Rows are points. Any point is a mix of the corners, with weights that add up to 1. It lies inside the corners' shape when no weight is negative. Is each point inside? If not, which corners have a negative weight?

Corners:
(1): [-5.3 -2.9]
(2): [2.3 4.3]
(3): [3.9 1.4]
Points:
[5.2 5.7] => outside (1)
[-4.2 -2.3] => inside
[-2.0  1.4] => outside (3)
[3.2 1.7] => inside
[-3.6 -1.0] => outside (3)
[-4.1 -1.9] => inside
[6.2 4.8] => outside (1)
[2.4 3.1] => inside
[-1.8  0.7] => outside (3)

Corners:
(1): [ 4.5  0.7  1.8 -1.5  4.6 -3.0]
(2): [-1.1 -9.8 -0.4 -7.1  4.3 -1.8]
(3): [ -4.1   0.8   4.1  -0.2 -16.6  -0.5]
(4): [-3.4  3.9  3.3  1.1  1.9  1.7]
(5): [ 1.4  3.6 -3.1 -0.2 -0.9  2.9]
(6): [ 3.8 -1.8 -1.0  3.8  3.9  1.5]
(7): [-0.1 -0.5 -3.5  2.4  2.6 -2.6]
Points:
[2.6 1.8 0.3 2.5 2.2 0.1] => outside (2)
[-5.8  9.2  1.8  6.3 -4.7  4.5] => outside (1, 2)
[-0.3  2.6  1.2  1.4 -2.4  0.4] => outside (2)
[-1.7  1.2  2.0  0.7 -1.1  0.8] => inside
[-0.9 -1.6  2.2  0.2 -4.2 -1.8] => outside (5)
[ 3.9  0.6 -1.7  0.8 -0.6 -2.1] => outside (2, 4)
[ 2.9 -1.5  1.2 -0.5  1.4 -2.4] => outside (4, 5)
[ 0.0 -0.1 -1.8  1.5 -0.9  2.0] => outside (1)
[ 2.3 -0.3  0.3  0.5 11.4 -2.4] => outside (3, 5)

Corners:
(1): [-2.9 -3.3 -3.7  3.9  1.4  5.0  1.7 -8.7 -3.9  0.0  5.0]
(2): [-0.9  7.8 -1.8  2.4  1.6  2.2 -5.8  4.8 -6.8 -0.9 -1.6]
(3): [ 0.2  2.7 -2.7  2.9 -3.0 -1.3  0.3  6.0  3.4 -1.3  5.5]
(4): [ 4.8  3.6  7.3 -6.7  1.2  2.4  3.2  5.1 -0.4  3.4 -0.8]
(5): [ 4.2 -2.8 -6.5 -0.9 -4.2  0.5  2.2  5.2 -3.3  0.0 -4.4]
(6): [ 2.9  9.4  5.4  1.9 -3.1 -2.5 -3.1  1.0 -6.4 -2.4  5.9]
(7): [  3.8  -0.1  -4.2   0.3  -2.6  -2.8  -2.8  -1.4  -2.3 -11.6   6.4]
(8): [ 8.2 -4.4  2.5  1.7  0.4 -1.3  4.0  5.8 -1.3 -4.0  5.3]
(9): [ 5.9 -1.2 -7.0 -3.7  0.4 -0.3  6.5  0.2 -4.0 -1.1  3.7]
(10): [-1.3 -5.1 -6.6  1.4  0.4 -4.6 -1.8  0.1  0.7 -2.1  5.3]
(11): [-5.1 -2.0 -3.8  2.9 -1.6 -0.2  0.8  7.2 -3.2 -2.9  2.1]
(12): [ 0.0  0.8  6.5  4.6  5.8 -0.7  5.5 -2.9  2.0 -5.3 -4.5]
Points:
[ 1.3 -0.3 -3.2  0.7 -1.5 -1.1 -0.7  2.8 -1.9 -2.5  4.3] => outside (12)
[-1.2  4.3  2.4  2.3  0.0  1.6 -1.4  6.2 -1.2  1.9 -0.2] => outside (7, 9)
[ 0.7  1.4  0.0  1.1  0.0  1.1  1.9  3.1 -1.5  1.3  1.0] => outside (7)
[ 3.7 -1.9 -2.8 -1.3  1.0  0.5  2.6  0.7 -3.8 -2.7  0.8] => outside (3, 6)
[ 1.2  0.0 -1.7  2.6  0.2 -0.9  0.8  0.6 -1.4 -4.6  2.2] => outside (4)
[ 2.1  0.9 -0.9 -1.2 -0.7  0.0  0.1  2.8 -2.3 -1.8  5.0] => outside (5, 12)

Corners:
(1): [ 1.7  2.3 -9.6  2.1 -2.6 -2.2 -2.2  1.6 -0.2  2.5 -1.2 -4.0  1.1 -2.7
 -1.8 -2.0  2.0  3.5]
(2): [ -1.4  -4.7   5.1 -15.0 -13.7  -3.3   6.4   1.6   0.9   1.0   0.0  -0.1
   5.1  -4.2 -14.5   4.6   3.7   4.0]
(3): [-0.5 -2.1  0.1  2.9  2.1 -1.4 -0.1 -3.3 -0.9 -5.9  0.7  1.8  4.3 -5.2
 -1.2  2.3 -2.3  2.4]
(4): [ -1.6 -12.0   0.1   1.5  -0.2  -1.6  -1.9   1.3  -4.1   0.6  -2.5   1.5
   0.7  -2.8  -0.8   2.5   1.9   3.3]
(5): [-1.9  1.6  3.9  3.1 -7.0  0.0 -1.0  0.2  2.7  2.8  3.9  0.2 -0.8 -2.8
  2.0 -0.9  2.9 -1.2]
(6): [-1.3 -1.7  0.4 -2.3  2.2 -2.1  2.0  1.8 -3.3  0.3  4.8  5.6 -2.2 -3.6
 -0.4  1.2  4.3  0.9]
(7): [-2.0  1.1  2.0  3.0  2.6 -1.4  1.7 -0.1  5.6 -0.6 -2.4  2.4 -1.7 -2.0
  0.3  3.8 -3.0  3.6]
(8): [ 0.1 -2.0  0.2  3.2  2.6  8.0  0.3 -1.4 -2.1  3.4 -1.0  6.5  1.5 -0.4
  1.5  1.7  3.4  1.4]
(9): [ 2.1 -7.2 -1.2  2.6  2.7 11.3 -1.2  5.4 -0.7 -1.1 -2.3 -1.4 -0.2 -4.3
  3.0  1.5 -1.2 -0.9]
(10): [ 4.5 -0.5  4.3 -4.2 -6.1 -0.3  3.2  2.2  1.0 -0.2 -2.9  4.0  1.0 -3.9
  3.3 -1.0 -0.8  3.4]
(11): [-1.8  1.5  3.0  2.2  0.0  0.0 -1.2  9.8 -2.7  1.2 -0.5  1.7  2.8  2.5
 -3.3 -0.5 -3.0 -1.5]
(12): [  0.1  -7.0   4.9 -13.2  -2.1   2.0  -2.4  -1.5   2.2   1.9  -2.6  -4.2
   5.2  -1.7  -7.4   2.3   2.7   4.0]
(13): [ 4.4 -1.6  2.7 -0.3  1.1 -0.6 -0.1 -2.6  2.2 -1.5 -3.6 -3.1 -3.7  2.1
 -5.1 -2.0  4.0 -5.7]
(14): [ 5.1 -2.4  2.1  4.5 -0.9 -2.0 -3.3  0.7  9.6  1.1 -0.8  1.8  1.6 -3.3
 -3.1 -3.6  4.4  1.6]
(15): [ 2.8 -1.2  1.0  3.5  0.0  8.4 -0.6 -3.3  8.2  0.1  0.3  4.2 -5.1 -0.6
  3.0 -8.5 -5.9 -3.8]
(16): [ 6.7 -2.9 -0.8  2.1  2.1 -0.2 -2.2 -1.8 -2.2 -1.4  4.2 -2.6 -2.8  0.0
  0.6  4.1 -8.3  3.4]
(17): [-3.1 -0.9 -2.4 -0.7  1.1  1.4 -1.6 -0.1  1.3 -7.4 -1.8  1.8 -1.0  8.4
 -2.0  3.8  1.1  3.8]
(18): [-1.0  2.5  1.2  0.6 -1.5  1.7 -4.7  1.4 -3.0 -1.6 -0.8  5.9 -4.3 -4.3
 -1.3  2.6  0.4  2.2]
(19): [  3.4   2.1  -2.0   1.4   0.9   2.1  -3.7  -4.4   4.4   0.2   4.0   7.1
  -4.9   2.2   3.2   1.9   1.2 -20.4]
Points:
[ 0.4 -1.4  0.1 -0.8 -0.7  1.9 -0.8 -0.4 -0.3 -0.5  0.4  2.6 -1.1 -0.8
 -0.4  2.0 -0.1 -3.3] => outside (14)
[ 1.6 -3.9  1.9 -5.1 -3.5  1.4  0.5 -2.0  1.3  1.1  0.1  0.1  0.7 -4.1
 -3.1  1.5  0.7  0.4] => outside (11, 14, 17)
[ 2.4 -2.9  1.0  0.0 -1.5  0.9 -1.2  0.4  0.5  0.7  0.4  1.2  0.0 -2.3
 -1.5 -0.6  1.3 -1.0] => outside (7, 17)
[ 1.5 -1.9  4.9 -3.4 -3.4 -1.4 -2.2 -1.2  1.7 -1.2  1.8  2.3 -1.4 -0.5
 -3.1 -0.1  1.4 -3.7] => outside (1, 7, 8, 9)

Corners:
(1): [-3.7  2.2 -4.1  3.6  5.0  2.1 -6.0  3.5 -5.2  4.2  4.3  2.0  0.3 -3.0
  0.5  2.2  7.7  2.6 -1.1 -3.9]
(2): [ 3.0 -4.3  5.0 -0.4  4.3 -3.4 -1.3  1.6  0.3  5.8 -4.6 -2.5  3.8  0.3
 -0.3 -5.1 -2.2  4.6 -3.7 -4.0]
(3): [ 4.4 -4.5  3.9 -4.1  2.8 -7.0  0.7 -3.4 -2.8 -0.4  2.8  3.1  3.7  0.9
  3.6 -0.6  0.8  0.1  8.9 -0.2]
(4): [-0.4  1.5  0.1 -0.3  2.9 -0.9  0.8  4.7 -2.0 -0.5  1.9 -3.1  2.7  0.0
  1.5  0.6  0.6 -0.9  6.7 -3.4]
(5): [-3.5 -2.5  2.7  6.5 -0.7 -2.5  4.1 -1.0 -2.8  3.0  0.8 -2.4 -9.0  0.8
 -5.8  2.3  6.7  2.0 -2.2  3.3]
(6): [-6.3  1.0  1.8  6.7  5.7  4.7  7.3  4.5 -0.6 -1.7 -0.4 -0.8  0.8 -0.9
  0.2 -3.0 -2.3 -4.5 -5.9  5.7]
(7): [ 3.3  2.6 -3.6 -0.6 -8.1  2.5  4.0  8.9 -2.1 -1.6  0.7  1.6 -4.4 -5.7
 -6.2 -5.3  3.9 -0.5 -5.6 -1.4]
(8): [ 0.5  2.3  0.3  2.4  3.9  4.6 -5.4  4.3 -2.0  5.0  0.3 -1.5  2.4  1.4
 -6.2 -4.4  4.8  0.3 -2.4  0.8]
(9): [ -7.4  -0.3 -10.7   5.3  -0.9  -3.0  -4.6   1.0   1.4  -1.2   1.9  -3.2
  -4.1  -3.9  -2.7  -6.6   6.6  -3.6   6.6   0.1]
(10): [ 4.0  4.4  1.8  0.4 -1.1 -6.6  9.6 -4.8 -0.3  1.9 -0.7 -4.5 -1.7  1.7
  4.7  7.6  4.3 -2.4 -3.3  7.0]
(11): [ 2.0 -4.3 -3.9  7.2 -3.4  1.6  4.8  3.6  2.6  2.8  3.5  1.6  4.7  1.2
  3.4 -1.9 -4.3 -3.7 -1.3 -2.2]
(12): [-0.9  6.0 -5.8  1.3 -0.4 -1.4 -4.8 -4.4 -3.9  0.5  0.2 -2.6 -2.2  4.4
 -2.0  0.9  0.0  6.8 -2.5  6.4]
(13): [-4.8  4.0  2.8  1.0 -6.5  2.0 -1.2  1.6 -5.9 -2.7 -0.2 -2.7 -8.0 -0.3
 -1.6 -3.1 -3.5 -5.1  8.8 -3.0]
(14): [ 2.1 -6.1  5.5  3.5  1.9  2.3  3.4 -0.2  4.7 -2.7  1.6 -9.0 -6.4 -1.9
  5.8  0.7 -5.6  1.1 -7.9 -6.6]
(15): [-3.0 -1.8 -3.0  8.7 -2.3  5.0  2.7 -3.3 -1.0 -2.3  1.8 -5.0  0.1  2.9
  1.0 -0.8  7.7  4.3 -6.4 -2.5]
(16): [-3.6  4.9 -2.0  1.1 -4.7 -6.8 -2.4 -6.1 -3.7 -3.7  3.9 -5.3  3.2 -2.6
 -5.1 -4.3 -1.1  4.0  1.2  8.2]
(17): [ 2.4  4.3 -5.0  1.4 -3.9 -5.7  9.1 -6.5  5.0  3.9  4.9 -0.7 -5.4  4.7
  0.7  0.5 -2.5  0.5 -5.6 -0.4]
(18): [-1.1  3.0  0.5 -4.6  0.2 -4.7 -6.2 -3.9 -5.9  1.9 -4.2  1.0  0.9 -0.1
 -3.8  5.3 -4.0  0.5  3.6 -3.1]
(19): [ 1.5  1.2 -1.1 -1.6 -7.6 -3.8  2.9  1.6  1.9  2.1  4.3  1.5 -3.2  1.9
  2.3  3.6  5.5  4.2 -4.8  7.6]
(20): [ 3.4  8.2  4.4  5.2 -0.4 -1.4  0.9 -3.9 -3.3 -4.2 -8.7 -2.2 -1.3  4.2
  0.2  1.0 -6.8  1.7  9.0 -1.3]
(21): [-2.6  6.0 -0.3 -0.8 -6.1  2.7 -1.7 -6.5 -3.9  6.1 -7.5 -1.4 -7.7  0.2
 -6.8 -4.2 -4.0  5.4  8.1 -0.1]
Points:
[-1.0  0.2  0.7  3.4  0.9  0.6  0.6 -0.6 -1.1  0.7 -0.4 -3.1 -2.8  0.9
  0.4 -0.2 -0.6 -0.1  0.5 -2.1] => outside (7, 16, 19)
[-1.9  2.5 -1.8  2.7 -3.7 -0.2  2.9 -0.6 -0.8  0.3  1.8 -3.2 -3.6  0.3
 -1.8 -0.5  1.2 -0.4 -2.4  2.5] => outside (1, 2, 3, 20)
[-0.7  2.0  0.9  1.8 -1.3 -1.4  1.4 -1.2 -1.8  0.3 -0.3 -1.8 -2.8 -0.1
 -1.4 -0.5  1.0  0.8 -0.5  0.8] => outside (4, 11, 12)
[-0.4  2.0 -0.9  1.6 -0.9 -1.6  1.0  0.6 -1.4 -0.3  2.2 -1.4 -1.9  0.2
 -0.1  0.1  0.2 -0.8  0.0  1.2] => outside (2, 15, 21)
[ 0.2  0.3  0.4  1.3 -1.7 -2.1  1.6 -0.1 -1.1  1.3  1.1 -0.8 -1.8  0.6
 -0.3  0.2  1.8  1.0 -0.2  1.6] => inside
[ 0.9  2.8  0.5  0.0  0.5 -2.8  0.0 -2.5 -1.5 -1.7 -0.9 -3.7 -0.7  0.8
 -0.3  0.2 -1.9  0.2 -0.5 -0.1] => outside (1, 5, 11, 19, 21)
[-2.4  2.6 -1.7  2.7 -2.0  0.1  1.1 -0.7 -2.4  2.2 -0.3 -2.1 -2.8 -0.1
 -3.7 -1.8  1.6  1.0 -0.4  1.3] => outside (3, 14, 19, 20)
[-0.5  1.6 -0.2  1.1 -0.6 -1.5  0.3 -0.8 -2.4  0.3  0.7 -1.4 -1.4  0.7
 -0.1 -0.3  0.5  0.5  1.6  0.9] => inside
